Each row is a point. To make a cloud, some directions were put in groups of two or more. Within a group, all points are equally far from the middle, so they leave a hole (a ring in 2 directions, a hollow ball in 3). The other directions are filled evenly. Then the cloud was stretched, turned, moved and blurred a little. Count the holes, and give their numbers of directions, smallest first.

Cloud (15 x 2)
[[-49  -5]
 [-22 -30]
 [  4 -23]
 [ -2  38]
 [-16  60]
 [ 16 -49]
 [ 21 -21]
 [ 49  -7]
 [ 46  30]
 [-31  24]
 [ 20  -5]
 [ 46   3]
 [  2 -32]
 [ 17 -11]
 [ -7 -46]]
Holes: 0

Cloud (21 x 3)
[[ -6 -37 -22]
 [ 28  34 -42]
 [-48 -20  33]
 [ -4  29   5]
 [-20   4  44]
 [  3 -22 -16]
 [-38  41   9]
 [-12  -8   4]
 [-15  39 -24]
 [ 55  14  19]
 [-19 -33  25]
 [  0  18   5]
 [-14  33   8]
 [ 24  15 -18]
 [ -2  -7  53]
 [ 35  35   6]
 [ 41  40  60]
 [-23 -39  18]
 [-35  -7  25]
 [-49  17  31]
 [ 28 -16   0]]
Holes: 0

Cloud (32 x 4)
[[  8  37   3 -56]
 [-53   4 -15  29]
 [-18  15 -48 -40]
 [ 17  38 -19  31]
 [-27  26 -11 -60]
 [ 12  59  15 -20]
 [-15 -38 -16  17]
 [-11  45  39   9]
 [ -7  17 -46 -42]
 [-40  33 -18 -49]
 [ 42  21   4   8]
 [-32  56 -11  24]
 [ 18 -13 -42 -23]
 [ -3   0  51 -14]
 [-18 -35  26   1]
 [-12  48 -17 -50]
 [ 10 -37   6 -29]
 [-42 -32   6 -19]
 [-57  45   7   1]
 [ -1 -25  38 -12]
 [ 15  59 -11 -23]
 [-15  48 -46 -15]
 [-17 -41  16  -6]
 [-28  44 -40  18]
 [-20 -32 -17  25]
 [ 38   4  14 -33]
 [-20 -43   8  -8]
 [ 13  52  -8 -40]
 [-23 -11 -53  -9]
 [-13  55 -33  18]
 [-17  34 -13  44]
 [ 33  42   5   9]]
Holes: 1 (4)

Cloud (55 x 6)
[[ 33  -5  15  21   1  30]
 [ -7  26 -23   4 -17  12]
 [ 32  33  23 -14 -22  23]
 [ 48  16   0   1  -5  -8]
 [  8   3  46 -14  -9 -33]
 [ 14  13 -23  12  -5 -46]
 [ -2 -18  38  23  32 -34]
 [-15  23  -2 -17 -25   3]
 [ -8 -23 -25 -21  21  16]
 [ 25  23  26  28 -24   6]
 [ -7  10  14 -40   9 -10]
 [ 25 -14 -25 -14   9   4]
 [ 28  -1 -16  28  -7 -11]
 [ 14  38   1  -1  27 -39]
 [  0   7  36 -23 -21  14]
 [ 31  11 -11 -31  -1  -1]
 [ 24  16 -17  14  32  -7]
 [ -8  22 -20  -6  16 -25]
 [ 51  17  23 -11 -23 -39]
 [ 11   4 -16 -19 -39 -36]
 [ -9  -8 -23  21  -5  11]
 [ 27 -23  36 -20  17 -34]
 [ 12  31 -15 -12  12 -19]
 [ 13 -27  34  -2   0   7]
 [  9   5  16  41  17 -28]
 [  9  34   3  26 -26   2]
 [ 41  -6  -9  26  -2 -35]
 [ 24 -28  39  12  14 -33]
 [ -4  28   6 -16 -27 -19]
 [ 48  13  16  10 -15  13]
 [ 27  14   9 -34  12 -33]
 [  6  19  43  -6 -12 -30]
 [-14  25 -13  12  -9   0]
 [ 29  29 -14  10 -11  -5]
 [ 15 -31  19 -15  25  16]
 [-22   2   9  -5 -29 -12]
 [-28 -13   6   3  -7   2]
 [-10 -29  27 -16  21 -15]
 [ 60   2  17  16 -26 -33]
 [-13  -2  30  11 -33  10]
 [  0 -18 -20  15 -27 -23]
 [  4  -1  41 -13  15  25]
 [ -6 -10 -24  15 -28   7]
 [ 23 -25 -23  -3 -31  -4]
 [ 29  33  16  27 -36 -31]
 [ -6  18  32  19 -22 -12]
 [  1  -5   4 -39   2 -30]
 [ -7 -11  29  16  11  33]
 [ -3  39  -8   3 -17  11]
 [ 49  15  17   6 -19  14]
 [  1  -8  41  10 -14   2]
 [ 50  26  11  12 -27 -39]
 [ 17   0  18  30  29   7]
 [ 37 -12  12  37  -3 -29]
 [ -6 -31   4  15 -11  21]]
Holes: 1 (4)

Cloud (85 x 8)
[[  6 -14  20  15   6 -12 -13  37]
 [ 15  23 -25 -26 -26  32  -4 -37]
 [  8  18 -42  41  -1  13 -31 -25]
 [ 11 -15  28  -6  16  -4  27 -58]
 [ 16  25 -24 -20   9  -6  10 -51]
 [-18   8 -43  22  15 -32 -13 -27]
 [ 32 -16 -15   5   3  -9  -3  -7]
 [-13  45  15 -13  10  12  26 -53]
 [-39   6 -17  15   0  22 -39  42]
 [ -7 -27  -1 -45  29 -23  10 -17]
 [  5  31 -29  13  16  17 -35 -22]
 [ -5 -40  12  21  16  28  24   3]
 [-13 -36   8  10 -15  -7  20 -28]
 [-20  22 -39 -16   1  -4 -23  -8]
 [-25 -34  11   3  21  29  18  -9]
 [ -3   6 -52  10 -17  23 -27  -5]
 [  2 -21  21 -28   3 -19  -2 -44]
 [-28  24 -27  -9  24 -37 -16  -6]
 [ 32 -28  -5  -1  15  18 -24  23]
 [-43   2  -9  -9  16 -15 -21  -5]
 [-40  27 -11 -29  18 -12  13 -26]
 [ -4  -5  32   7 -11 -10  20 -38]
 [-48  -7 -14   4 -14  -3 -33 -37]
 [  3 -39  -8   4  -7 -11 -36  11]
 [ -1 -25 -28 -22 -19 -32  10   6]
 [-20  24 -32   7  18  37  -8 -10]
 [ 27 -23   1 -20  13 -18 -18   8]
 [ -3  34  19  -2  -2  30  28 -60]
 [-14 -20  24  -4  -2   6  -3 -31]
 [-18   9  14  45 -37  -5   0   4]
 [-27 -26 -32  -2  16   9 -17 -13]
 [-33  26   8   6   1  -9 -26  -6]
 [ 30  -9   6  -2  -5   7  -8  -6]
 [ 24  -5  10 -30 -46   4  19   3]
 [  9  -5 -50  36  -4   5  23  -1]
 [ -4 -33  11  -8  -8  -5  33 -54]
 [ -4  41   0 -14 -38  30 -12 -38]
 [-35  28 -28 -25 -27 -20  32 -13]
 [-35  13  27 -29  -5 -30   4 -21]
 [ 26 -16 -14 -27 -12  -8 -26 -21]
 [ 34   3  12 -22  11  11 -31  10]
 [ -8 -34 -19  -8  32 -14  -5  -8]
 [-45 -15 -26 -11 -22  12   9  -4]
 [ -2 -30 -33 -14 -23  22  -3 -30]
 [-47 -15  -9  33 -24  -5   6  10]
 [-10 -15 -37  -1 -19 -43 -13 -17]
 [-18   4  25 -10   6 -14 -36  13]
 [ -2  43   6   7 -44 -12   4 -39]
 [ 13 -35 -25   2  21  18 -44 -35]
 [-41  -2 -39   6 -34   2 -14 -41]
 [-17  38 -30 -17 -21  -4  -9 -18]
 [ -4  -1 -49  18  29  23 -23 -22]
 [-17 -39   7  40 -26  15  20   2]
 [-11   4  38 -20  36  -5  29 -12]
 [ -3 -20 -43  17 -34  -4  25 -36]
 [ 30 -23 -17  14 -14  -7  -1  11]
 [  6 -30  17 -29  10  11  26 -11]
 [-39  13 -22  22 -10  35 -14  20]
 [  6  14  35 -15  26  -3  29  -5]
 [ 24   6   8  13 -41 -21 -28 -12]
 [-27 -28   2 -39 -40   5  -6 -11]
 [-18  45  -9   9  11 -18 -32 -24]
 [ 26 -21 -24  42   0  -1   9 -36]
 [-27 -17  21   6  21   7 -16 -41]
 [  7 -25 -33  10  -2 -35  29  -1]
 [-14 -14 -45  17  -7 -45 -17   4]
 [ 21 -28  -4  18 -14   3  24 -28]
 [  6 -23 -39  17  -9 -26  -3 -13]
 [ 14  27  25 -10  20  -6 -13  -3]
 [ 18 -27   8 -14  13  20  25 -52]
 [-14 -41   8   3  42  16  23   3]
 [ 24  29  11 -34 -33 -11   7 -14]
 [  5  44 -13  15  -6 -33   4  -9]
 [ 25  25   5 -37 -37   9  12  13]
 [ -3  -1  36 -41  11 -20  -8   0]
 [ 36   6   1  -5  29  26  -7  -8]
 [-35 -21 -31  -4   2  10   1 -13]
 [-21   2 -47 -20 -16   6  -9  13]
 [-35  11  13   9 -34 -27   7  18]
 [ 27   0 -26  -5   2  10  16 -14]
 [ 22 -32 -25  -2 -45  21 -19  18]
 [-28 -37  -5  19 -32 -24  43  16]
 [  1   9 -47  16 -34  31 -23 -37]
 [-30 -23  17  60   3  11  13 -45]
 [-34 -10  18 -30  29  13  31   5]]
Holes: 1 (3)

Cloud (91 x 9)
[[ 27  25  16  12   6 -26 -19  12  22]
 [  3   7 -39  21 -10 -34 -16 -15   8]
 [  4 -16 -10  10  -9  32  36  17  51]
 [ -2 -31 -28  13  -8 -34 -16  17  18]
 [-20 -14 -27 -28 -36   9  12  27  -1]
 [ 22 -16  14 -27 -26  19  -1  47 -18]
 [ -1 -27  18   4 -34  13   5 -29  23]
 [ 23  11  21 -25 -19 -28   2   8  -4]
 [  0  -4   5  36 -17 -19  40   9   7]
 [ -1   3   0  -9  -9 -24 -12  47  38]
 [ 13 -39 -39 -11 -26  -6   1  26   1]
 [ 38  -9 -30  -7 -20  22  15 -17  -1]
 [-14 -21  13 -12 -31 -26  26  -6   2]
 [ -6 -16  14 -19 -29 -11 -20  60  -6]
 [ -4  10  -3   5 -53  10  24  36   6]
 [ 46 -10 -19  33  12   6  -2  13  24]
 [ -8   1  -1 -12   9   0 -19  27  52]
 [  3 -36  -6  14 -40 -15 -26  24   4]
 [ 15  12 -18  38  28   0 -15 -28   8]
 [  6 -19 -35 -17  20 -14 -28 -23  11]
 [-17 -26  -7   5 -43  -8 -11  48  -2]
 [ -6  -8 -22   4   1  34  30  18  45]
 [ -3  22   5 -13 -39  30  16  -9  10]
 [-11 -14  40  33   1  29   6   7   8]
 [  9 -19  21  34  -2  15  14 -26  38]
 [-35  12   8 -27   1   5   4 -16   0]
 [-29  21  12  19 -10  38 -15  15  -5]
 [  2  22  13  22  37   2   0  -2 -15]
 [ -8   7   9  -6   0 -12  36  17  45]
 [ -9  33  13  -6  24  -2  19  16   8]
 [ -1   5  37  31   1  16  10  38  -6]
 [ 43 -23  -5 -27  17  -9  -8  -1  23]
 [ 27 -24  -9  11 -52  -9   9  20  19]
 [-25   1  23  32 -24  -7 -12  39 -10]
 [ 25 -15   1  24  18  31  37  12   4]
 [  7 -53  10 -15   5   8 -15  28  28]
 [  3 -15  24  38  -5  14   5  36 -16]
 [  3  13  36  34 -13  17 -25   5  -7]
 [  5 -44 -22  -7  15 -19 -25  -8   4]
 [  5  -8 -39  19 -33  -2 -21 -19   0]
 [ 31 -12   7  26 -38 -11  23   0   0]
 [ -1 -25 -33  15 -28 -26 -15  23  14]
 [-10 -38  -9  -9  21 -12  -7 -12 -21]
 [ 37  14 -22  -6 -12  -9 -22  35  -6]
 [  6  -6   7 -22  15  47   1  15 -16]
 [ -9   4 -40  -8  -3 -21 -40  16 -13]
 [ 26  18 -11  20  21 -27 -22 -13   0]
 [ 21  17  32  29 -22   2  20  15  27]
 [ 39 -18 -19  -3  19  30  -7 -23  29]
 [ 24 -17  -3  13  36 -24 -13 -20  19]
 [-15   7  13 -33   0  36   4  12  -7]
 [ 25 -37   9 -24 -10 -12 -23  33  19]
 [  0  -4   2 -12   3  49 -26  17 -23]
 [ 43 -23  16 -10  18  25  17  17  40]
 [-15 -21  -8 -24 -12 -10  40   5  25]
 [-19 -22 -13  -2 -16  31 -20   3  41]
 [ 11 -39  14 -26  -6 -11  25  34   0]
 [ -6 -16   7  -1 -46 -32  -5 -12  12]
 [ 19 -17  -7  47 -12 -20  -9  -1  19]
 [ 19 -53  -1 -12 -18  10 -20  10  22]
 [ -8 -35  29  -1  -6   5   7 -24  14]
 [-22  -1  35   0  -9 -34   4  14  -4]
 [-30  -1  23 -15  18  -2 -17  29   7]
 [-40 -10  20  -7   0 -21 -12  22   7]
 [ 11 -11   6  -4 -58 -21  13   6  15]
 [ -1 -18  22   2 -26  -8 -37  31 -27]
 [ 11  23   0  16 -31   7 -36  34  16]
 [-16 -12  -1  25 -28 -40   0 -11  -4]
 [  0  36   5   2   8 -34 -17 -11  -7]
 [-15 -20 -32  25 -25  -7 -12  33  -4]
 [-12  21   3  -9  -6 -35 -34  -2  15]
 [  2 -22 -38   6  20  30   1   5  42]
 [  5  31  10 -19 -23 -34   1   6   1]
 [-26  -9 -30   7 -29  -6  10  25 -25]
 [-10 -10   3  15 -16  34 -19  15  48]
 [-16  25  -3 -23 -27  -8   3  25 -31]
 [ 21  24 -26   5  26  -6  24  14  11]
 [ -8  -3 -26 -12  10  50 -22  12   6]
 [ 17 -13  33   5  26  -5  20 -14  18]
 [ -1  24 -17   8 -10  15   5  14 -40]
 [  4 -18 -16 -28   7  -2  14  -5 -34]
 [  5 -18  17 -20 -23  -5 -13  58 -21]
 [  1  -7  10 -25 -44  -3   6  -8  31]
 [  5  24 -30   2  -1 -14  20  19 -22]
 [-16 -21 -12  14 -25 -33   4 -18 -20]
 [-10 -15  -6 -20 -30 -17  21 -25  25]
 [-30  30   4  19   3 -27 -18  -5  10]
 [ 28 -42  10 -18 -21  13   5   9  43]
 [  5  22  25   5 -18 -17  19  45  -3]
 [ 36   5  11  -9 -33  -2 -29   0  -6]
 [ 37 -31  11 -21   5 -15  12  13  35]]
Holes: 3 (3, 3, 3)

Cloud (97 x 9)
[[ 14  18  16 -12  36  31  20  17  15]
 [  1   2   0  13  26 -12   7  18 -15]
 [-24 -28  27   4  41  26 -19  -8  -6]
 [ -8  -9  17 -14  19  24  12   5 -15]
 [-43  -8  15   6  -5  17 -31  -9   1]
 [-24 -16  20   1   8 -28  -9  22  -3]
 [-29 -12 -21   2  -9  35  24 -10 -27]
 [-33   6  11  19  13 -12  39   1  18]
 [  3  -3   2  23  11  37   0  14 -19]
 [-25  -4  11  19 -26  30 -22  -5  38]
 [-23 -20  -5 -29 -10  27  -6  -1  -5]
 [-30   8   3   8  -6  17 -27  38  12]
 [-12   1  17   1 -14  -3  -1 -25  21]
 [-11   0 -37  24  18  16  11  -4  16]
 [ -2   6   1 -23 -35 -17   6  -8  17]
 [ -8   3  32 -15   0 -12 -14 -30   8]
 [-19   3  26 -12   7   2 -12 -34 -28]
 [-10 -21  21   6   3   6 -21 -24 -13]
 [  3  -7  -9 -12  -2 -23  11 -12 -13]
 [  4  18  18 -18   0   8  16   4  10]
 [-31 -13 -30  -3  17 -15  14 -29 -13]
 [-25  -7 -15  -6 -25 -10 -33   7   7]
 [-58  14 -17  -5  16   3 -19   1  -7]
 [-32 -13   6  -6  -9  15 -20  -6 -15]
 [-42 -26  -4  27  -2  27 -35  -4 -15]
 [ 17 -34 -26  -2  24   9   2  14 -11]
 [ -9 -26 -14  27  23 -12  16  28   3]
 [-29   2  11 -28 -27  13  31 -14  -1]
 [-10 -23   9   0   5 -21  27  13   4]
 [-27 -27 -11  22  -9  15 -29  30 -19]
 [ 10  -2  -5   6  -6  40 -33  14  11]
 [ -4 -13  21   0  -3  36 -28  -4  12]
 [-16  -2  27  35  -8   4  11   8 -13]
 [-24 -11 -24  17 -26 -15 -32  20  -8]
 [-33  16 -31  -2 -22 -29   2   6 -44]
 [ -3   0  -7  22   7  44   4   2 -40]
 [-18  -7  25  15  28   9  22 -21 -30]
 [-31  46 -19  10 -11   5 -21  -6  -4]
 [ 41 -28 -13   4  21 -14  24   7 -16]
 [-19  27  13  16  -6 -17   9   8  11]
 [-15 -22   2   8  15  13  28  -8  16]
 [-11 -13  19  25  46  32 -43 -11 -11]
 [ -9  -6  -4  26  57  35 -26  11 -14]
 [  8 -35  -1  10 -12   0  -1 -21  12]
 [  9   4 -28 -12   9  23   0  27  15]
 [-46  29   6  26  -5  -8  -8 -26  -9]
 [  4 -14  30  13 -22   5  30  -8  12]
 [-52 -29   9  -6   7   5 -10  10  -3]
 [-38 -13  25   4  15   0  27   1 -14]
 [-23  -5   4 -20  11  13   6 -25 -47]
 [ 14 -30  -3  14 -12   8 -19 -11  -1]
 [-28  10 -20  10  -5   4  10  12   1]
 [ 19  11 -33   7  20 -16  -1   4  -7]
 [-13  11  11  23  -7  12  15   6  17]
 [-14 -10 -11  13  30   5  12  11 -22]
 [  6 -19 -11  25  -8  31 -23 -14   3]
 [ 13 -23  -3  11  26  -5 -10  21   0]
 [-37 -11  -9  12  -6  -8  40 -25  -8]
 [-17 -10 -15  -2 -11   9   4 -23  13]
 [-39  -5 -32  -3   7  15 -48   1 -29]
 [ -3  -9  28  10  60  15  -4  18  -2]
 [-24 -21   7 -18   2  24  24 -10  15]
 [  6  22 -17  -4   4  -4  11  19  27]
 [ 16 -10 -17  -9   1  19 -19 -18  11]
 [-25  20  32  27  36  15  11 -24  -7]
 [-19  23 -13  13  19  14  19   9  35]
 [ 20 -21  17   1  39  24   8  24  11]
 [-14  26 -15   3  38  25   5  39   1]
 [-19  -3  30   8  10 -23  13  -7 -12]
 [-24   3  20   5   8  41  22 -15 -10]
 [-24  -4 -36 -19  14   7  15 -32 -14]
 [-33 -20  18  19 -25  -5 -13   9  11]
 [ -4  -6 -18 -13  35 -17  -9  21 -12]
 [-24 -12 -26  -9  -9 -20  -7 -29 -21]
 [-19 -13 -26 -16   5   9  10  32 -33]
 [  7   0 -27 -19 -10   1 -11 -23 -13]
 [-25 -32 -11 -18  -9 -30  13   1  20]
 [  6  -1  -4 -29  24  12 -31  -6  13]
 [-18   9  24  21   4 -15   6  28 -13]
 [-21   9  -6  42  11  19  -9   9  16]
 [-37  16  -7   6  15  -4  -2  -7  32]
 [-10   9   8  29   8 -10 -26  13   1]
 [-10 -22  -7   0   6 -27   1  -7  -8]
 [-25   5  23  -8  53   5  23 -16 -33]
 [  8 -18   7  18  13  10 -17   5 -17]
 [-25 -17   3  14  41  -9  -5 -21  10]
 [-16 -58  -4   2  25   6   9 -14  -2]
 [  3  -5  31  25  45  26  -1 -21  29]
 [  6  -4  25   5  37 -25 -12  12   1]
 [ 23 -10 -11 -10  34  19 -11  -8  29]
 [  5  -6 -10  16   2  10   3  36 -10]
 [  8 -13 -18   1  17  15  24  26  -6]
 [-14 -39 -11  18  11  -6  30   5   2]
 [ -1 -29 -39 -30  -2 -12   0 -12  -4]
 [-19  43  14  13  18   7 -29 -20 -35]
 [ -1 -32 -30  -3 -18   8  14   8  21]
 [-20   9 -24  -5  24   4  20  16   8]]
Holes: 0

Cloud (98 x 9)
[[ -5   1  16 -20 -32  21 -13 -29   1]
 [-18  27   1 -12  10   8 -23   3  34]
 [-36   4 -19 -38 -13  42  -3 -31  -3]
 [ 31   1 -10  13 -41  23  -3  -5  -9]
 [-20 -19  27  15   4   8  17 -14 -12]
 [ -5 -21  22 -14   5  16 -25 -13  16]
 [ -8  14 -24  26  -7  11 -11  14  16]
 [ 22  -5   5  24 -25  -9  11  11   9]
 [ -7   8  10  15   0  31   9  17  17]
 [-26  16 -20 -36 -18  23 -31 -19   6]
 [-13 -16  34  11  31  19  27   0   6]
 [ 27   0  35  -2  -9   7   1 -24 -36]
 [-32  17   3  -9  40   4  19  -3  18]
 [ 21   7  23 -16 -29  31 -14 -16  22]
 [-21  -1 -26  16  21 -24  -1  13  10]
 [-23   3 -16   9  -7 -36   4  12  -4]
 [-30 -28 -28 -19 -32  40  10  -2 -12]
 [-16 -18 -28  -2 -18  30 -21  -5  34]
 [-17  17   4 -15  21 -17  22  17   4]
 [  2 -30  22 -12   9   8  11  28  13]
 [  7  21   8 -19 -50  25  -5 -11 -19]
 [  2 -33  -8  -3 -35   1  -3  27   3]
 [ 21 -26  -4   3 -44  17 -13  14 -10]
 [  0   2   5  -1  -1  -3  29  -2 -40]
 [-19  -2  -1 -35 -22  27 -19 -13 -20]
 [-27 -18   1 -33   3 -10 -10   7   5]
 [ -7   3  20 -13 -44  13  -4  17 -27]
 [ 18   1 -32 -13  -5  -8  -6  18 -17]
 [-32 -29 -22 -22  -2 -12  -2  22   8]
 [-13  24 -42  -1 -28  27 -27   6 -13]
 [-16  -9 -21 -14 -43  31  21   0 -23]
 [-12 -10   3  34  24   9   7 -12 -23]
 [-23  -7  13 -43 -10   8  -8   7 -14]
 [-31   3   1   7  19  21  30  -8 -26]
 [  8  -9   5  10  15 -13 -19  19 -30]
 [  2  23  19   7  12 -12  -2 -35  -7]
 [  1  43 -52  -2   1 -20 -10   5  -2]
 [-12  15 -14  -6 -33  40   3 -29 -20]
 [ -6  15  -9 -20  13  22  -8 -36  11]
 [-13 -10  11  -6   6  -7  17 -28   6]
 [  4  -3 -28 -14 -38  -9 -30  17  13]
 [-11  34 -25 -16  25  -2  12 -24  10]
 [-11   1  -7  10  15  52 -15 -38  20]
 [ 11  17 -19  -3 -29   2   1 -13  17]
 [ -5  18  10  -2  -2   9   5 -36  26]
 [-27  17 -28  -7   7  34  16 -11 -40]
 [-38 -19 -12  -3  24   0  -6   6   6]
 [  9  -7   7 -35  -5 -21  -3  13   8]
 [ 10  35  33 -16  -7 -19 -12   0   2]
 [ 28   5  31 -13 -26  13 -18   6  31]
 [  4  10 -33  -1  17 -21  -8  -5 -19]
 [  3  26 -51 -10   5 -12  -5   1   5]
 [  5   8  33   6   4  -7 -35  -5  31]
 [ -8   9  18   9  31 -14  -7  -2 -15]
 [ 28  -2  -5 -16 -21   8  -3  10  26]
 [-28  -3 -18  19 -19  28  26 -14   1]
 [-30   9 -45 -13  -5   9 -26  -9  20]
 [-19   0 -19 -26 -50  10 -31  10 -32]
 [ 12   5 -10 -28 -26 -37   2  19   0]
 [ -8 -16  36   0  17 -15  -7  -4  23]
 [ -4 -19  27  23 -23   8 -10  -5  14]
 [ -4  -6  30 -30 -18  30  -8  -8   3]
 [ -4   8  26   9  16  30  24   0  25]
 [  0  28 -31 -23   8  27 -11  -6  24]
 [  5   0 -16 -14 -18  54  13  -4  13]
 [-34   8 -51   8  -6  10  14  -9 -31]
 [ 10  13  12  15 -43   8  -6 -17 -20]
 [  8 -34  29 -11 -12  11  10  -1 -18]
 [-20  -5   3 -35 -10  32  -9 -26  31]
 [-29  -1   3 -14  -9 -15 -27   4  -6]
 [-24 -11 -34 -20 -18  -5  12 -14 -15]
 [-35  -6   5 -19 -34  44  17  -3  11]
 [-10  37 -22   6  19 -25 -18 -12   9]
 [ 13 -17   0  -7   4  15  -5  33  26]
 [-17  -2 -13  33   4  41 -13 -16   5]
 [-19  -1 -39  33   4  24  13   6   7]
 [ -7 -29   2  10  22 -19  -2  25  19]
 [-23  23 -43  12 -10  27   6  11 -24]
 [ 37   2  31  -7 -10 -28  -9  17  21]
 [ 24   0  17  17 -19   0  16  21  -2]
 [-13  17  26  -8  10 -17 -20  -6   9]
 [ 13 -33 -10   0 -14  -5 -14  18 -12]
 [-12  -7 -22 -31 -21 -23  12  16  19]
 [-30  11 -17 -11   1  -2  12  20  47]
 [ -4 -11   3 -11 -13  25 -31 -22  -4]
 [-10  47 -30  10  -9  15 -14 -14   3]
 [ 37  32  -2  15 -19   1 -12 -21  11]
 [-24 -31 -31  24   9  21  -2  13  16]
 [ 14  -4  -5 -22 -23 -11 -11  41  -1]
 [  7  16   2   7 -42   8   9   1 -42]
 [  1  21  -2 -30  -6  17   3 -21 -34]
 [ 15  39 -12  16  20  -6 -23 -12  23]
 [ 11  -8  43 -18  -2  17   7   1  13]
 [-35 -18   9 -22   9 -14   3  13   0]
 [ -4  38 -17 -17 -12 -13 -33  24  19]
 [-24  13 -60  -1   9  -6  -6  -2  10]
 [-21  36   9 -14   9   3   8 -16  18]
 [ -7   8  34   5  20  27  19 -11  17]]
Holes: 2 (3, 4)
